Each row of a before or after table is a point. One or more steps were done to the points. Then noise was added and the rows were shuffled. The steps act on columns, c1 being the first. What was done? A step turns or swaps two columns, mirrors them in a line or flattens them onto one, adds a multiple of one to another, or multiplies or shifts one. Angles are multiples of 10 degrees, from the lower column toward the higher: turns from -170 to 170, lines from 10 to 170 but not 90. Use the fewest steps. Two steps may share a column if one is a turn and the other turns, adds or multiplies; they go together, in the order done. Otherwise the lowest column goes first.

Before (9 x 3):
[[-0.5  6.8 -2.8]
 [ 1.5  5.6 -2.7]
 [-1.6 -5.4 -3.7]
 [ 0.3 -2.1 -1.2]
 [ 2.0  2.4  0.2]
 [-1.8 -7.6 -1.6]
 [-0.8 -2.6 -1.0]
 [-1.4 -0.8 -3.4]
 [-3.3  0.7  7.2]]
After:
[[-0.7 -0.9  0.2]
 [ 1.9  2.3 -0.4]
 [ 2.0  5.5 -0.3]
 [-1.5 -7.6  0.2]
 [-0.9 -5.6  0.2]
 [-4.4  0.6  0.8]
 [-0.6 -2.6  0.1]
 [ 0.5 -2.0  0.0]
 [ 0.0  6.7  0.1]]
Steps: flatten c1 and c3 onto the line at 170 degrees

Before:
[[ 0.9 -1.3 -0.6 -0.6  2.5  3.6]
 [ 1.1 -0.8 -0.7 -0.3  5.4  2.5]
 [-2.2  5.0 -8.5 -1.2  6.6 -5.4]
 [-2.7 -3.4 -0.8  1.7  3.6  1.4]
 [ 2.7 -2.4 -0.1  3.9 -3.1  0.2]
 [ 4.0 -2.0 -1.3 -0.7 -3.8 -0.5]
 [-5.5  2.9 -4.9 -3.3  6.0 -7.7]
 [-0.1 -1.1  0.7  3.7  4.5 -0.7]
 [ 0.0 -7.2 -2.7  0.8 -3.7 -3.3]
 [-2.3  3.4 -2.4 -2.1  2.9 -7.0]
 [ 0.7 -6.2 -2.9  1.7  1.7 -2.7]
 [-2.9 -1.9 -2.5  3.1 -5.5 -2.2]]
After:
[[-3.7  1.2 -5.7 -0.8 -9.1  0.0]
 [ 2.4 -0.9 -2.5  1.3 -2.4 -0.2]
 [ 1.0 -0.3  0.0 -0.2 -2.5  0.1]
 [-3.1  1.2 -1.3 -2.2 -3.7 -0.1]
 [-1.2  0.1  0.3  1.7 -3.5 -0.1]
 [-1.6  0.9 -4.1  3.3  4.3  0.1]
 [-0.3  0.0  2.0  3.7 -4.2 -0.1]
 [ 2.0 -0.8 -3.6  1.0  2.7 -0.1]
 [ 3.0 -1.4 -0.8  3.7  2.9 -0.2]
 [ 1.2  0.2  1.3 -0.3 -5.4  0.2]
 [ 4.4 -1.3 -2.9 -0.7  3.2 -0.3]
 [-6.0  1.9 -2.9 -3.0 -6.8  0.0]]
Steps: flatten c1 and c2 onto the line at 160 degrees; mirror c3 and c5 in the line at 10 degrees; multiply c6 by 0

Before, 13 rows:
[[ 0.0 -2.9  1.3 -2.1  1.1 -1.8  1.4  0.6 -0.5]
 [-0.2 -3.3  4.4 -2.8  0.3  4.7  1.9  1.4 -3.0]
 [-1.7  5.9  4.5  3.0 -3.1  0.0 -6.7 -1.9 -6.8]
 [ 1.1 -3.4  2.3  0.6 -5.0 -0.8  1.3 -1.9  0.0]
 [ 0.1 11.3  3.7  4.6 -1.0  1.1  2.2 -0.2 -1.2]
 [-2.0  2.0  1.7 -1.7 -4.5 -1.8  1.0 -0.4  0.9]
 [ 0.6 -4.9  5.1  1.1  1.2  1.4 -1.9  1.6 -0.4]
 [-1.8  0.6  1.7 -0.2  0.5 -0.8  2.5 -2.2 -0.2]
 [-1.4  0.1  4.8  5.8 -6.2  1.7  0.0  1.5 -0.2]
 [ 0.2 -4.7 -1.3  0.3  0.6  3.9 -3.6  0.2 -0.9]
 [-6.2 -4.7  2.0  4.2 -0.5  1.0 -1.3 -1.7 -2.6]
 [ 0.3  8.6  2.7 -2.2  0.9  2.3 -2.1  3.8  0.9]
 [ 0.9 -0.1 -6.3 -0.6 -5.7 -7.0  2.6  4.9 -0.4]]
After, 13 rows:
[[-0.1 -2.2  0.5 -1.8  1.4 -2.1  0.1 -0.4  1.7]
 [-3.1  5.3 -3.0 -1.3  4.5 -2.0  6.7  0.5 -4.9]
 [ 2.8 -1.4  0.4 -0.7  4.3  2.5 -3.6  4.6 -0.9]
 [-0.5 -0.9 -5.1  1.1  2.2 -2.1 -3.5 -0.4  1.9]
 [-0.9  2.6  1.8  0.8  5.4  1.9 -4.5  1.2  1.4]
 [ 1.2 -1.3 -4.8 -2.4  1.6 -0.7  1.6 -1.9  3.2]
 [-5.1  1.8 -0.6 -5.8  2.1 -1.5 -4.1  1.1 -0.4]
 [ 1.9 -1.1  1.1 -0.5  1.3  0.0 -3.6 -2.0  1.1]
 [-4.3 -4.2 -0.7  1.1  3.6 -0.3 10.9  1.0  0.7]
 [-5.8 -0.2 -6.2 -0.1  4.5  1.4  0.2  1.5  1.6]
 [ 2.6  0.6  1.2 -0.3  2.8  3.9  8.8  1.5  3.0]
 [ 1.1 -2.6 -6.0  0.9 -6.6  3.6 -0.7 -7.8  1.3]
 [-0.1  4.5  0.7  0.4 -1.2  0.8 -3.9  3.8  1.0]]
Steps: turn c1 and c4 by 80 degrees; turn c2 and c7 by 100 degrees; swap c3 and c5; mirror c6 and c8 in the line at 40 degrees; shift c9 by 2.0

Before, 13 rows:
[[-5.0 -1.6  3.2  0.7 -8.0 -0.1 -4.7 -6.4 -2.1 -1.0 -4.2 -0.9]
 [ 2.6 -4.0  0.9 -2.1 -3.4  3.2 -2.1 -0.3  0.7  1.0 -1.1 -5.5]
 [ 2.3  5.0  0.0 -2.7 -0.5 -0.2 -0.9  2.7  3.8 -2.8  4.2  0.2]
 [-0.5 -0.6 -1.4  2.3 -7.5  0.2 -4.1 -4.1 -5.6  0.6 -2.8  3.7]
 [-2.2  1.2  6.2  1.8  1.0  5.1 -0.3  4.4 -1.6  0.9 -1.8 -4.4]
 [-0.6 -0.1  1.1  3.7 -3.3  0.5 -4.2 -4.1 -3.6 -4.7 -1.7 -1.7]
 [-2.1  1.7  0.3 -2.1  0.7  3.0  1.1  0.3 -2.0 -0.9 -3.0 -4.9]
 [ 3.7  0.1  0.7 -0.5 -0.3  0.0  3.3 -0.6  5.1 -0.9  0.5 -0.4]
 [ 1.4 -0.3 -1.4 -2.1  1.9  4.3 -1.6  0.5  5.4 -1.5  2.6  4.0]
 [ 1.7 -4.9 -0.7 -2.9 -4.2  2.2  0.9  1.9  1.5 -3.8  0.5  2.2]
 [ 0.0 -0.6 -2.9 -0.3 -1.6  1.1  1.5 -0.2  3.4 -1.2  6.5  1.3]
 [ 0.9 -1.1  1.0 -2.5  2.7 -1.0 -0.9  1.1 -0.5 -0.6  3.4  2.3]
 [ 0.0 -1.4 -2.5  0.0 -0.2 -1.1 -1.3  3.0  4.1 -0.9  0.2 -0.1]]
After (13 x 12):
[[  0.5   3.5   1.3  -2.3   4.3  -2.5  -2.0   0.1   0.5  -5.2  -0.6  -6.0]
 [  2.9   6.5  -0.6  -3.2   4.9  -0.9   0.3   1.6   0.6   4.2  -0.4   2.3]
 [  3.9   1.1  -1.7  -2.6  -2.8   0.5  -1.3   0.8  -0.1   0.1   3.5   1.9]
 [ 10.6   0.9  -7.2  -0.2   1.5  -0.7   1.6   0.8   0.3   2.5   2.4   1.5]
 [-13.2   2.0   5.1   0.1   7.9   1.9  -4.5  -6.2  -1.8   0.5  -0.6  -1.4]
 [ -2.2   0.5   1.9   2.3   7.8   1.5  -3.7  -5.5  -1.8  -2.0  -3.1   4.1]
 [ -9.8  -1.0   5.1   2.0   0.1  -5.3  -0.4   3.7   1.6  -0.5   3.6  -4.7]
 [  7.2  -4.3  -3.0  -2.3   0.8   0.3  -0.4   3.3   1.4  10.6   2.3   0.8]
 [  2.7   2.0  -1.6   0.3   0.6   0.9  -0.9   4.4   1.0   1.3  -1.9  -0.1]
 [  5.6   0.6  -2.6  -1.7  -1.1  -4.5  -1.8   2.3   0.5   3.2   0.1   4.5]
 [  3.5   0.6   0.2  -0.4  -0.1   0.3   2.8   2.0   1.1   1.7   1.0  -1.0]
 [ -3.4   1.7   1.5   3.9   2.8   0.1  -4.3  -5.2  -1.7  11.0  -0.8  -1.6]
 [ -5.7  -1.4   2.7  -1.3   0.1  -3.4   1.2  -0.7  -0.2   3.7  -1.1  -4.7]]
Steps: turn c3 and c11 by 50 degrees; add -1.5 times c3 to c1; turn c2 and c10 by 160 degrees; multiply c10 by 2.5; turn c5 and c6 by -170 degrees; flatten c8 and c9 onto the line at 20 degrees
